Every row gives one point. To make a cloud, some directions were put in groups of two or more. Within a group, all points are equally far from the middle, so they leave a hole (a ring in 2 directions, a hollow ball in 3). The other directions are filled evenly. Then the cloud was stretched, turned, moved and blurred a little. Count the holes, and give their numbers of directions, smallest first.
In the rows, zero is written as 128.

Cloud (14 x 2):
[[118  94]
 [133 159]
 [152 126]
 [ 81 126]
 [106  96]
 [130 160]
 [ 89 151]
 [152 125]
 [134 158]
 [150 140]
 [ 84 115]
 [ 84 115]
 [ 82 121]
 [ 98 100]]
Holes: 1 (2)

Cloud (20 x 3):
[[139 130 164]
 [ 98 113 134]
 [152 171 129]
 [134 109 178]
 [108 109 106]
 [ 99 170 112]
 [101 119 106]
 [123 165 136]
 [171 110 127]
 [124 143  73]
 [137 104 102]
 [168 142 135]
 [169  83 138]
 [ 98 108 138]
 [153 175 126]
 [153 103 181]
 [ 96 133 118]
 [159 110 173]
 [100 114 143]
 [110 121 157]]
Holes: 1 (2)

Cloud (20 x 3):
[[117 147 131]
 [138 156  88]
 [120 133  89]
 [152 149 147]
 [173 119 143]
 [145 171 120]
 [128 161 127]
 [152 129 156]
 [132  92  86]
 [124 110 157]
 [144 100 160]
 [155  68 124]
 [169 164 111]
 [122 120 154]
 [160  73 118]
 [165 167 117]
 [122 157 122]
 [112 111  94]
 [179 134 101]
 [124 105 157]]
Holes: 1 (3)

Cloud (20 x 3):
[[122 193 136]
 [107 136 125]
 [148 169 160]
 [113  95 118]
 [124 198 136]
 [148 122 143]
 [138 119 108]
 [103 137 149]
 [107 116 121]
 [107 148 140]
 [125 181 157]
 [140 175 165]
 [148 122 124]
 [111 114 116]
 [146 126 113]
 [151 128 131]
 [126 203 135]
 [118 184 123]
 [109 148 127]
 [124 197 135]]
Holes: 1 (2)

Cloud (30 x 4):
[[160 110 145  92]
 [138 112  94 142]
 [142 152 104  90]
 [132 180 132 139]
 [152 114 181 121]
 [150 174 152 127]
 [130 179 138 137]
 [119 104  99 136]
 [ 93 141  87 144]
 [100 136 164 103]
 [164 133 174 125]
 [104 112 170 114]
 [158 113 177 106]
 [140 117  94 149]
 [159 151  89 131]
 [126 180 115 142]
 [155 150 166  83]
 [ 98 144  92 122]
 [101 139 142 167]
 [131 181 118 141]
 [133 160 169  92]
 [119 126 143 168]
 [128 169  85 127]
 [143 177 142 132]
 [148 126 100 155]
 [135  98 125 112]
 [166 134 178 118]
 [100 126 174 116]
 [ 97 131 125 104]
 [131 116  95 155]]
Holes: 2 (2, 2)

Cloud (27 x 4):
[[128  97 188 132]
 [136 140 130 125]
 [166  94 165  94]
 [149 152 137 104]
 [147 182 119 111]
 [135 131 120  91]
 [101  99 142 146]
 [152 162 127 155]
 [ 97 164 134  69]
 [128 155 122 140]
 [146 131 159 129]
 [144 150 132 101]
 [138 138  91  98]
 [ 98 128 127 126]
 [160 115 176 139]
 [113  99 184  88]
 [191 149 107 119]
 [ 96 160 101 104]
 [130 124 136 124]
 [137 118 166 148]
 [ 99 126 119 121]
 [133 176 172 141]
 [167 121 105 121]
 [171 147  94 131]
 [183 184 134 101]
 [ 98 156 155 149]
 [120  98 111 120]]
Holes: 0

Cloud (47 x 6):
[[164 166 115  98 113 154]
 [139 114 135 164  92 126]
 [151 110 105 149 101 135]
 [121 161 138 156 132 173]
 [154 130 124 169 115 168]
 [152 166  78 106 139 129]
 [138 151 131 146 113 101]
 [151  96 104 154 115 143]
 [149 123 155 101 150 100]
 [ 91 147 104 164 154 133]
 [130  98 170 144 106 152]
 [129 159  86 100 184 161]
 [139 141 112 174 150 119]
 [ 97 135  84  96 111 132]
 [ 93 111  99 142 172 135]
 [159 146  93 118 117 124]
 [124 164 109 142  77 155]
 [ 87 127 124 102  90 117]
 [142 143 117 172 117 167]
 [122 164  75  94  97 164]
 [124  99 142 164 102 113]
 [103 150  89 152 114 157]
 [100 108  72 136 182 140]
 [113  92 108 133 172 133]
 [104 120 121  87 106 113]
 [137 155 120 150  91 133]
 [144 178 118 103 143 126]
 [163 166 128 106 134 153]
 [170 119 136 126 135 161]
 [132 153  71 148 132 149]
 [138 106 104  80 178 122]
 [ 89 132  88 122 106 137]
 [153 171 135 106  98 149]
 [161  93 119 136 117 177]
 [145 104 159 144 127 145]
 [ 91  99 142 144  68 127]
 [157 113 132 162 112 167]
 [119 155 134 179  91 162]
 [153 108  93  79 128 116]
 [141 101  98  91  76 141]
 [130  80 103 141 120 158]
 [116  93 102 135 139  93]
 [ 99 139 138 124 128 172]
 [168 115 134 100 128 152]
 [111  88 144 159  99 138]
 [124 156  87 156 126 146]
 [176 125  98  80 144 127]]
Holes: 2 (2, 2)

Cloud (48 x 6):
[[133 141  91 125 169 146]
 [113  94 166 138 139 162]
 [121 113 146 115 192 136]
 [111 122 138  87 183 133]
 [133 116 152 156 181 127]
 [107 170 117 126 107  81]
 [ 79 151 106 154 146 126]
 [125 166 111 127  87 118]
 [117 170 150  99 147 126]
 [148 158 104 179 123 110]
 [161 110 143 107 167 156]
 [126 144 173 140 164 177]
 [102 116 174 151 138 120]
 [106 171 133  96 164 123]
 [126  88 151 145 127 137]
 [117 106 119  99  95 112]
 [166 127 145 161  90 130]
 [129 127  99 171 138 151]
 [151 133 109 137  73 118]
 [117 171  99 162 152 106]
 [163 100 118 123 120 152]
 [108 141 111  75 122 107]
 [103 144 106  82 138 138]
 [164 119 136 130 175 160]
 [112 154  96  87 121 115]
 [146 136  98  79 122 130]
 [ 74 150 136 161 134 123]
 [150 148 127 137  83  77]
 [158 144 141 183 145 160]
 [119 112 137 137  98 166]
 [127 156 159 114 141 167]
 [ 88 113 141 162 143 121]
 [100 140 165 183 162 148]
 [122 163 114 131 112 160]
 [143 147 122 129  90 155]
 [ 86 158 132 171 175 143]
 [164 140 102  90 138 107]
 [145 126 110 142  74 120]
 [ 79 124 123 111 152 109]
 [120 136 166 145 197 159]
 [100 127 132  87 169 109]
 [134 115 145 116 136  81]
 [ 84 118 159 126 179 148]
 [118 121 176 160 155 121]
 [ 79 126 120 134 128 104]
 [127 178 146 118 170 126]
 [146 115 105  97 149 106]
 [151 118 169 122 100 131]]
Holes: 1 (6)

Cloud (78 x 8):
[[161 139 142 143  85 119 130  79]
 [ 80 140  94 135 112 155 138 153]
 [ 73 112 114  87 164 126 100 136]
 [125 136  97 165 133 125 163 115]
 [137 113 164 138 140 124 130 127]
 [ 74 129 102 132 105 142 135 139]
 [105 134 121 151 107  82 175 100]
 [164 123 121 151 123 104 166 131]
 [107 173  97 162 128 128 167 106]
 [139 149 139 145 118 159 123 146]
 [183 119 133 143  79 136 114 161]
 [177 144 135 180  89 162 147 110]
 [121 142 106 142 148 111 157 125]
 [148 149 129 118 143 118 159 178]
 [117 118 119 117 152 146 147 204]
 [107 123 122 118 153 137 121 216]
 [ 98 103 131 107 135  91 113 128]
 [ 83 109 126 108 103 106 126 151]
 [128 171 102 125 108  81 147 189]
 [160 107 134 100  87 123 114 208]
 [130 125 119 126  82  85 116 158]
 [132 149  93 134  78 136 149  87]
 [108 119 140 150 130 154 126 131]
 [140 138 140 161 127 135 109 148]
 [120 153 110 133  92 156 142 195]
 [180 129 165 143  95 142 151 182]
 [ 83 111 101  69 135 103 110 183]
 [125 153  81 163  92 135 127 163]
 [146 137 118 159  87 130 159 181]
 [117 122 109 144  84 112 174 137]
 [132 160 132 140 123 129 127 104]
 [152 125 107 131  99 165 116 164]
 [110 128 149 152  97 128 169 114]
 [ 77 134 124 114 117 102 141 157]
 [ 97 136 117 146 123  91 146 131]
 [150 127 130 118 124 160  92 199]
 [ 87 137 118 102  91 113 132 201]
 [113 127  97 158 122 105 180 114]
 [ 72  93 134 106 131 124 140 193]
 [130 123  86 136  93 116 155 115]
 [140  93 128 127  92 144  96 130]
 [157 134  95 142 102 128 101 164]
 [108 117 140 135 119  72 151 132]
 [157 120 135 124 136 143 137 113]
 [138  84 170 131 122 145 121 187]
 [ 81 125 133 142 109 138 111 146]
 [118 142  86 115  86 125 134 138]
 [122 115  85 100 130 110 133 149]
 [154 103 125 103 132 130 142 127]
 [ 82 106 104 148 129  97 121 117]
 [152 133 115 110 147 114 153 163]
 [120 137 107 111 108 167 148 121]
 [171 142 154 119  70 134 164 162]
 [147 120 100 125 110 104 122 182]
 [165 103 119 139  98 128 148 166]
 [116 167 135 123 117 126 167 146]
 [108 172 128 122 109 122 175 174]
 [116 144 130 153 120 150 118 166]
 [104 124 143 146  99 145 141 112]
 [171 128 126 147 117 135 160 172]
 [124 142 120 141  75  82 144 127]
 [ 93 147 126 117 136 146 115 157]
 [148 151 150 163  88 154 165 117]
 [ 66  98 114  61 136 102 108 206]
 [118 110 119 105 127 154 130 239]
 [108 117 102 157  95 142 159 114]
 [101 107 141 120 153 155  91 155]
 [194 156 134 176  95 125 178 133]
 [137 141 152 181 102 128 120 146]
 [101 126 112 136 150 102 178 138]
 [ 88 128 117  93 143 149 150 128]
 [183 131 134 176  84 129 135 158]
 [111 149 115 113 157 121 149 148]
 [113 152 109 136 146 120 151  83]
 [ 88 111 120 149 124  99 175 110]
 [117 112  78 132 119 114 142 127]
 [102 100 104 119 132 178 106 173]
 [ 72 127 110  90 113 118 128 181]]
Holes: 1 (4)

Cloud (74 x 8):
[[ 77 169 162 129 157 144 143 114]
 [ 92  90 148 140 161 124 157  97]
 [126 153 120  96 170 147 137 133]
 [ 98 135 108 150 168 147 107  87]
 [ 89 110 109 130 153 151 124 161]
 [ 79 129 159 152  84 121 115 133]
 [ 67 160 133 111 158 108  93 115]
 [ 99 172  87 129 141 136 111 142]
 [111 152 133 170 157 111 135 132]
 [ 98 112 127 110 152  86 121 100]
 [ 93  93 120 159 155 134 155 125]
 [126 114 139 151 157 121 155 129]
 [ 62 184 121 164 155 139 141 106]
 [136 181 134 145 154 133 127 113]
 [113 131 142 132 169 106 167 104]
 [124 147 150  91 115 148 135 102]
 [110 176  95 115 128 109 137  95]
 [ 82 147 141 174 162  98 134 112]
 [166  95 102 141  96 146 133 123]
 [ 88 127 101 140 109 106 127 149]
 [135 134 147 165 111 129  95 142]
 [171 124 121 119  86 104 105  88]
 [107 182 127 141 107 155 119 122]
 [141 156 110 105 115 128  93  96]
 [150 109 108  89 107 162 117 113]
 [ 47 158 117 140 159 167 144 140]
 [118 124 137 135 105 160 131 156]
 [ 64  92 138 142 154 131 142  85]
 [156  99 106  98 114 134 101 124]
 [112 105 149  97 127 160  94 137]
 [149 112 105 109 149 130 157  60]
 [113 140 120 162 121 104 170 121]
 [148 124 169 118 103 149 100 113]
 [142 117 152 132 139 113 169  96]
 [106 118 117 109 141  92 103  92]
 [ 87 162 109 156 106 157 106 136]
 [154  92 121 134 102 176 122  97]
 [ 92 181 148 134 117 149 134 125]
 [109 145 137 123  79 134  92 119]
 [134 131  98  95 180 148 132  98]
 [110 112 138 174 126 141  94 130]
 [ 85 123 148 125 130 114 169  79]
 [132 139 147 107 129 146 125  61]
 [158  86 101 114 147 133 109  94]
 [140 145 122 105 186 130 143  98]
 [ 96 189 141 143 132 138 110 145]
 [130 108 152 135 148 171  96 118]
 [109 165 128 176 122 101 150  95]
 [129 102 134 114 107 133 115 155]
 [ 67 124 149 150 164 139 159 121]
 [121 110 135 144 103 175 101 145]
 [ 76 146 147 170 112 146 133 143]
 [ 37 192 127 134 168 127 118 126]
 [112 126 122 110 131  95 166  72]
 [ 58 158 118  98 133 152 128 114]
 [137  87 156 147 134 136 150 115]
 [119  95 144 132  81 152  97 132]
 [ 99 145 136 131 156 108 125  56]
 [102 143  83 124 156 114 142  79]
 [ 69 134 118 114 149 177  94 139]
 [ 84 102 135 134  96 106 149 122]
 [158  96 163 104 113 144 123  79]
 [ 86 107 133 116 134 111 124 150]
 [ 27 155 114 137 141 127 110 111]
 [132 106 119 144 167 121 167  81]
 [ 89 159 152 126 147  87 112 127]
 [100 154 118 174 146 129 139  82]
 [130 133 145 152  96 111 129  63]
 [ 53 142 169 146 140 105 116 119]
 [136 105 133 124 119 106  98 144]
 [101 129 113 154 134 125 137 162]
 [ 64 184 143 134 150  94 134  94]
 [144 138 144 126 140 142  78 130]
 [101 125 107 180 127 122 109 135]]
Holes: 2 (2, 6)

Cloud (101 x 9):
[[125 109 158 107 181 153 142 138  75]
 [121 144 134  65 154 138  98 117 158]
 [113 120 109 127 156 105 174 122 140]
 [100 145 149  73 153 138 135  96 150]
 [105 103 122 119 105 118 147  86 111]
 [154  87 131 139 166 115 128 150 106]
 [180 159 127 132 167 160 129 104 136]
 [157 124  93 135 158 133 140 171 112]
 [110 115 117 134 146 168 160 103  71]
 [157 138 150 114 122 148 121  68 128]
 [127  64 124  95 148 142 108 138 142]
 [117 111 137  91 154 131 192 129  90]
 [146 134 158 138 144 171 166  92 130]
 [177 129 120 128 140 134  87 140 163]
 [155 103 143  93  85 148 150 118  79]
 [120 103 134 154 165 157 137 141 150]
 [149 117 117  83 157 124 185 119 117]
 [131 166 111 143 205 131 133 128 164]
 [151 102 107  88 107 131 162 103  94]
 [114 114 105  89 119  97 163 128  70]
 [119 166 100 118 149 164 143 129 140]
 [140 115 156 139 106 196 112  94 117]
 [117 174 130 120 176 181 107 120 115]
 [164 119 154 150 133 176  96 150 120]
 [136  95 117 108 168 161  72 147 111]
 [118 113 125 136 140  91 119 167  76]
 [106 159 103 136 106 102 144 125  78]
 [138 172 111 126 181 152 136 123 167]
 [124 102 177 128 107 142 121 109  79]
 [105 105 109 126 101 159 130 106  64]
 [123 164 106 174 112 112 113 109 142]
 [106 116 168 160 104 115 104 122 134]
 [148 185 122  90 160 135 132 105 115]
 [169  99 125 105  85 144 130 134  70]
 [145 140 159 109  96  84 127 124  97]
 [157 124 113 132 173 114 167 113 108]
 [155 107 110 110 114 179  96 124 130]
 [130 130 128 131 106  83 152 123 147]
 [147 104 149 110 138 164 171 129 143]
 [114 118 120 153 120 107 165 150 118]
 [131  84 160 130  81 133 145 123  70]
 [112 132 162 103 155 151  87 100 135]
 [117 179  93 144 126 101 142 108 110]
 [178  77 103 124  90 111 100 139 114]
 [114 123 142 102 182 152 158 147 170]
 [156  93 144 140 138 118 135 148  78]
 [183 142 142 160 160 147 134 105 132]
 [121 148 128 186 113 118 124 148 132]
 [101 164 145 121 180 148  97 153 107]
 [167 133 107 134 173 121 164 142  96]
 [136  94 161 157 116 124 124  95 123]
 [146 166 137 175 142 151 129 140 154]
 [109  91 122 164  82 157 131 112  99]
 [155 143 144  80 141 114 104 117  96]
 [102  91 125 113 145 132 186 130  90]
 [144 113 164 128 118 109 131 115  72]
 [164 158 131 185 139 155  77 123 115]
 [158  97 151  84 154 165 143 130 142]
 [141  95 119 130 140  76 117 134 108]
 [144 106 143 148 134 123 123 110  66]
 [149 163 122 128 167 178 115 119 153]
 [128 165 128 129 133  81 139  97 126]
 [131  72 118  73 159 117 123 119 132]
 [119  74 111  93 115 164 143 141  88]
 [121  75 139 115 134 168  97 113 120]
 [166 162  90 137 160 122 154 129  89]
 [109 107 115 120 112 165 112 160  96]
 [ 85 137 136 160 138 140 145 144 118]
 [171 159  86 146 143 104 140 123 129]
 [149 120 119  84 110 135 167 101  93]
 [126 145 133 124 103 107  94  85  86]
 [150 108 122 192 137 144 103 140 117]
 [110 126 151 121 129 157 111  84 150]
 [148 133 148 108 120 128  73 127  85]
 [ 98  65 116  91 134 127 100 133  90]
 [148 155 158 137 128 179 116  87 155]
 [169 133  94 165 136  88 113 131 122]
 [111 148 142 100 162 177  94 134 139]
 [144 144 142 102 179 133 140 134 181]
 [187 119  92 131 123 149 122 131 125]
 [132 133  94  89 139 124  84 149 140]
 [140 144 124 133  73  73 136 104  88]
 [145  88 119 106 148 128  73 161 105]
 [187 143 136 150 137 117  93  96 146]
 [159 134 103 131 140 144 110  97 162]
 [140 118 110 171 160 173 132 122 120]
 [ 95 111 149 134 147 106 163 125 107]
 [194 150 127 129 149 133 141 107 125]
 [104 126 110 146  84 117  77 118 111]
 [144  82 108 111  98 127  89  99 124]
 [ 76 115 137  82 127 135 112 122  90]
 [191 112 148 119 126 154  99 144 127]
 [167 138  98 174 121 142 135  90  95]
 [137 158 102  91 161 143 106  99 155]
 [125 123 166 139 148 151 180 119 111]
 [143  99 123 126 181 148 119 172 140]
 [115 133 136 140 107 110 105 159  75]
 [176  91 118 116 136 159 106 124 140]
 [115 115 140 131 105 102  93  89 115]
 [165 174 106 143 116  91 130 116  84]
 [115 131 132 114 182 140 177 126 164]]
Holes: 1 (8)
